Each row of a before or after table is a point. One or more steps were done to the points. Then noise was added and the rows were shuffled. The steps act on columns, c1 being the first. Write out the steps. A step turns or swaps two columns, mirrors them in a line or flattens them onto one, adds a multiple of one to another, or multiplies or shifts one. Angles are multiples of 10 degrees, from the lower column toward the higher: turns from -170 to 170, lines from 10 to 170 but not 90. Use the fewest steps. Two steps may share a column if one is a turn and the other turns, adds or multiplies; they go together, in the order done. Otherwise the lowest column goes first.

Before, 12 rows:
[[-3.5 10.9  0.5]
 [-2.6  7.4 -2.8]
 [ 2.8  1.7 -1.6]
 [-1.7 -0.4 -1.2]
 [ 2.2 -4.2  2.2]
 [ 1.3  2.4 -2.5]
 [ 2.0 -2.4  2.5]
 [-1.7 -1.1 -7.7]
 [ 2.7 -1.3 -3.8]
 [ 3.5  0.3  6.7]
 [-2.7  7.0 -2.5]
 [-2.0  6.5 -3.4]]
After:
[[ -0.6   2.4   2.0]
 [  0.5  -1.7  -2.0]
 [ -0.2 -10.7   1.2]
 [  0.5  -7.4  -2.4]
 [  0.4  -6.7  -2.7]
 [  1.3   1.0  -7.4]
 [ -0.3   4.2   1.9]
 [ -1.0  -0.3   5.7]
 [  0.5   1.3  -4.0]
 [  0.6  -6.9  -1.9]
 [ -0.1   0.4  -0.8]
 [  0.2  -2.2  -2.4]]
Steps: flatten c1 and c3 onto the line at 100 degrees; multiply c2 by -1

Before (14 x 6):
[[-1.7 -1.2 -2.1  0.3  3.0  2.2]
 [-0.7  3.7 -0.9  1.0 -3.4 -0.6]
 [ 5.0 -0.5 10.2  1.9 -2.9  3.9]
 [-1.9 -0.3  4.3  1.4 -2.3 -3.4]
 [-2.6  0.6  2.8 -2.5  1.4  0.1]
 [-0.4 -1.3 -2.9 -0.6  1.0 -2.2]
 [ 2.7 -1.4 -0.7 -1.7 -3.5  4.5]
 [16.3  2.9 -0.7  3.2 -1.0  4.8]
 [-0.5 -0.3 -0.5 -2.0  1.1  2.0]
 [ 3.4  2.1 -3.0  2.9  0.3  2.9]
 [-2.3  5.9  1.1  0.9  2.0  0.6]
 [-1.0 -1.9 -2.6  2.4 -0.4  4.5]
 [-2.3  0.5  0.5  1.3 -8.4  5.0]
 [-1.7  0.5 -0.8  0.0  0.9  2.2]]
After:
[[  2.9  -0.6   0.6  -4.5  -1.9   1.7]
 [ -5.0   2.1  15.1  10.0   3.7  -3.8]
 [ -3.2  -3.7  -3.5   5.8  -1.7   0.7]
 [ -0.3  -0.6  -2.9   1.5   6.3   1.1]
 [-10.8   1.3   0.5  18.9   0.4  -5.0]
 [ -0.4   1.5   2.5  -1.8  -0.9  -5.9]
 [ -1.4   1.2  -3.2  -0.3   0.9   1.2]
 [  0.2   2.6   0.2  -2.9   1.0  -0.8]
 [  0.6  -3.2  -0.8  -0.4   3.1  -2.5]
 [  3.1   4.2  -0.9  -3.1   0.1   1.1]
 [  2.6   3.5   0.1  -1.8  -0.7  -3.1]
 [  0.9  -1.9  -2.0   1.1  -0.1 -10.0]
 [  1.0   2.0  -1.4  -1.5   0.0  -0.6]
 [  0.9   1.1   4.0   1.0   3.0  -1.3]]
Steps: turn c1 and c3 by 110 degrees; add -1.5 times c1 to c4; turn c5 and c6 by 130 degrees; turn c2 and c5 by 110 degrees

Before (9 x 9):
[[-5.5 -3.6  3.6  0.5  0.2 -0.7 -3.6  1.9 -4.6]
 [-4.3 -3.8 -1.6 -0.8 -3.6  5.9  1.9 -0.5  4.0]
 [-2.1 -3.1  4.3 -3.0  0.2 -3.4  5.1 -1.4 -5.6]
 [ 2.4 -4.2  2.5  1.8 -9.1 -3.1  3.7 -1.4 -0.4]
 [-3.8  1.9 -4.6 -0.1 -2.1 -2.5  2.6  4.6 -6.8]
 [-1.2 -0.5  2.3 -5.2 -1.7 -4.8  1.9  3.8 -0.4]
 [-2.5  3.4  4.4 -1.8 -5.7  3.3  4.9  2.8  1.8]
 [-2.8 -3.1  2.0  9.4 13.4  3.8 -1.2 -3.1  7.7]
 [ 4.9 -0.2 -3.0  0.2 -2.9  3.5 -1.9  1.4 -4.5]]
After:
[[-4.8  1.8  2.4 -0.5 -0.4 -0.2  3.9 -3.3  1.7]
 [ 0.5  4.2  2.0  7.8  0.1  4.3 -4.1  1.9  9.0]
 [ 0.7  1.2  2.4 -0.4 -0.3 -5.6  5.7 -2.1 -5.4]
 [ 4.0 -0.5  4.1  1.8 -0.3 -0.8  5.3  4.0 -1.7]
 [ 0.6  5.9 -2.0  4.0  0.2  3.7 -0.3  5.2 -0.9]
 [ 4.2  0.8 -4.8 -6.7  0.0 -5.1  6.3  0.2  0.0]
 [ 1.9  6.5  4.0 -4.8  0.0 -1.9 -2.2  0.5  0.8]
 [-0.4  3.8  4.4 -5.9  0.3 -0.5  5.2 -3.6 -2.9]
 [-3.3 -2.9 -2.8 -4.7  0.5  0.5 -2.3  3.7  0.0]]
Steps: turn c1 and c2 by -140 degrees; swap c4 and c9; multiply c5 by 0; turn c6 and c8 by 60 degrees; add -0.7 times c6 to c7

Before (13 x 14):
[[-3.9 -0.1  5.2  1.6 -4.3  0.6  0.8 -5.1 -5.3 -2.0 -4.2 -3.0  5.4 -5.5]
 [-7.0 -0.1  6.2  2.8 -4.9 -2.6  4.1  0.4 -4.4 -1.9 -5.1 -1.8 -1.8 -8.5]
 [-0.8  3.1 -4.6  2.1  1.9 -2.0  5.4 -7.4 -6.2  6.7 -0.1  1.4 -2.2 -0.2]
 [-1.2  0.9 -6.7 -3.0 -3.4 -1.6 -1.9 -4.6 -3.2  2.0  3.2  2.0 -5.8  1.1]
 [-2.2  1.4 -3.6  0.1  4.0  0.0 -3.0 -5.0 -5.8  1.7 -1.9  0.9 -4.2 -5.7]
 [-2.4  0.6  3.1  1.9 -6.0  7.2  1.8 -0.7 -4.3 -2.2 -5.9  1.2 -2.8 -5.3]
 [ 3.0 -0.7  3.9 -3.4  2.9 -1.0  1.0 -0.4  4.4  4.5 -2.7  1.8 -2.5  4.6]
 [-0.8  4.2  7.0 -8.0  1.4  2.7  1.5  0.0  2.6  3.7  2.4  5.5 -2.0  1.3]
 [-3.2 -0.9 -5.2 -4.6  2.1 -1.8  4.4 -5.8 -4.5  0.6 -3.9  3.5 -1.4 -0.8]
 [ 2.2  3.1  0.0 -7.9  0.7  1.9  3.0 -2.7  7.6  5.5  0.4  0.4 -3.1 -1.5]
 [ 3.2  4.9  3.6 -7.9  4.0  1.9  4.2  1.0  3.0  0.2  1.5 -2.4 -3.6  4.0]
 [-0.4 -1.0  2.9 -1.4 -5.4  0.4  1.6  1.9 -8.8  1.5 -5.0 -0.9  1.2 -8.2]
 [ 1.0 -2.3  2.6 -5.9  4.6  4.2  4.3  1.9  5.9  3.6  5.6  1.0 -1.5  2.2]]
After (13 x 14):
[[-1.1 -0.6  3.8  0.0  2.8  3.3 -3.4 -0.3 -2.9  4.6 -3.3  0.5 -3.7  4.6]
 [-1.4  0.8 -6.1  2.7 -3.5 -1.3 -2.3 -4.6  6.6  2.3 -3.0 -1.2 -0.2  1.3]
 [-2.6 -0.1  5.6 -4.6 -4.9 -7.2  1.0  0.4  2.8 -1.9  3.5  0.9 -4.9 -8.7]
 [ 0.0  1.2 -3.5  2.8  4.0 -2.0  1.2 -5.2  6.1  1.3  1.5 -0.6 -3.9 -5.6]
 [-2.0 -1.1 -4.5 -2.2  2.2 -3.2 -5.7 -5.8  3.0  0.4  3.5 -0.6 -4.1 -0.9]
 [ 2.0  4.9  3.0 -0.8  3.9  3.3 -9.0  0.9  0.0  0.4 -4.8  0.5 -0.7  4.2]
 [ 4.4 -2.1  2.6 -2.3  4.6  0.9 -7.0  2.0 -1.8  3.7 -6.8  0.6  4.2  2.4]
 [ 1.8  3.1 -0.2 -0.1  0.9  2.3 -8.6 -2.8 -4.0  5.2 -7.1  0.1 -1.2 -1.4]
 [ 7.1  0.7  3.0 -2.4 -5.8 -2.5  1.1 -0.5  2.9 -2.3  3.1  0.3 -6.4 -5.2]
 [-2.2  3.4 -4.0 -5.9  2.0 -1.0  0.2 -7.4  5.8  6.5  2.6 -0.9 -1.1 -0.3]
 [ 0.4 -0.9  2.3 -0.8 -5.4 -0.3 -1.5  2.2  4.3  1.4  8.3  0.4 -3.6 -8.0]
 [ 0.5  0.0  4.5 -1.1 -4.2 -4.2  1.3 -5.4 -0.3 -2.0  8.6  1.2 -1.1 -5.6]
 [ 2.8  4.1  7.4  1.3  1.5 -1.0 -8.1 -0.1 -0.3  3.5 -3.6  1.0  1.0  1.3]]
Steps: swap c1 and c6; flatten c3 and c12 onto the line at 10 degrees; turn c4 and c7 by 110 degrees; turn c11 and c13 by 60 degrees; turn c9 and c11 by -140 degrees

Before (8 x 20):
[[  3.1  -2.1  -0.6  -4.2  -0.1   5.6  -2.0  -4.3   3.3  -1.3   0.4   3.9
    0.9 -10.3  -5.0  -1.0  -1.6  -1.6   8.2   1.9]
 [  4.6   0.4   1.2  -0.9  -1.6   0.4   1.2  -3.0  -5.7  -4.6  -4.3   2.5
   -6.6   0.4   3.9  -2.6  -2.3  -2.2   2.1  -4.5]
 [ -5.7  -4.8  -0.9  -0.8   3.4   4.9  -0.5   5.5   0.0   5.2  -3.7  -1.8
   -0.9  -0.7   0.7  -5.3   3.0   2.8  -1.6  -3.0]
 [ -4.3  -3.1  -4.3  -0.8   0.3   6.0   0.9   6.1  -6.1  -0.5  -2.3   0.0
   -6.0  -1.9   3.3  -0.6  -3.2  -5.2  -2.6  -4.6]
 [  1.9  -2.4   1.4  -4.8   0.2   0.7  -3.3  -3.1  -6.0   0.8   5.3   0.7
   -0.1  -0.1   0.2   1.6   0.2   3.0  -0.9  -6.6]
 [ -6.9   4.5  -3.6   2.5  -3.8  -3.5  -3.4  -0.5   0.9  -1.7   2.7   8.0
    3.8  -3.3   3.9  -1.4  -4.0   0.8   2.7   3.6]
 [ -6.2   4.8   1.2  -5.5   0.4  -4.8  -0.6   7.1   1.5   1.9  -5.3   8.0
   -2.0   0.3  -4.0   0.1  -0.2  -6.3  -3.1  -0.5]
 [  1.0  -1.9   4.3  -3.6   6.2   5.7  -8.2   1.2   4.4  -2.0   4.6  -1.8
   -7.1   0.1   2.5  -1.0   0.1  -1.6   7.7   2.8]]
After, 8 rows:
[[-4.3 -2.5 -5.8 -1.1  0.5 -6.3  0.3  6.4 -6.3 -0.3  2.5  3.0 -6.6  1.3
   3.1 -0.8  1.1 -5.0 -2.9 -4.2]
 [-6.0 -1.1  1.2 -0.1  4.0 -7.2  1.1  5.6 -0.5  5.3  0.8  1.2 -1.0  2.3
   0.6 -5.2 -2.0  2.7 -1.7 -4.4]
 [ 4.6 -0.3 -0.6 -1.6 -1.9 -0.3  0.4 -3.5 -6.1 -4.4  2.0  6.0 -6.8 -2.0
   3.7 -3.0  1.8 -2.1  1.6 -5.9]
 [ 2.0  1.1  1.1  0.5  0.7 -1.8  5.9 -3.3 -6.4  1.3  8.5  3.2  0.1 -0.5
   0.6  1.2  0.7  2.8 -1.2  1.6]
 [-7.1 -0.2 -5.1  4.0 -4.3  6.0 -0.7 -0.5  0.5 -1.9 -1.4 11.3  3.6  2.0
   3.7 -1.2  3.0  0.5  3.1  3.9]
 [-6.1  0.6  0.6 -2.4  0.0  7.2  4.9  7.5  1.5  2.0 -1.9 10.7 -1.8 -0.7
  -4.5  0.0  0.9 -6.3 -3.1 -4.7]
 [ 1.1 -3.5  3.2  4.9  6.4 -5.0  7.7  0.9  4.3 -2.4 -0.4  1.5 -6.8 -2.5
   2.3 -1.0  2.3 -1.7  7.7  5.1]
 [ 3.4 -3.2 -1.6 -0.6 -0.1 -5.5  4.5 -4.0  2.9 -1.4 -0.8  7.3  0.9  7.0
  -5.0 -1.0  6.9 -1.3  8.4  1.3]]
Steps: turn c2 and c6 by 130 degrees; turn c3 and c17 by -40 degrees; turn c14 and c17 by -140 degrees; mirror c4 and c7 in the line at 150 degrees; turn c11 and c20 by 60 degrees; shift c12 by 3.0
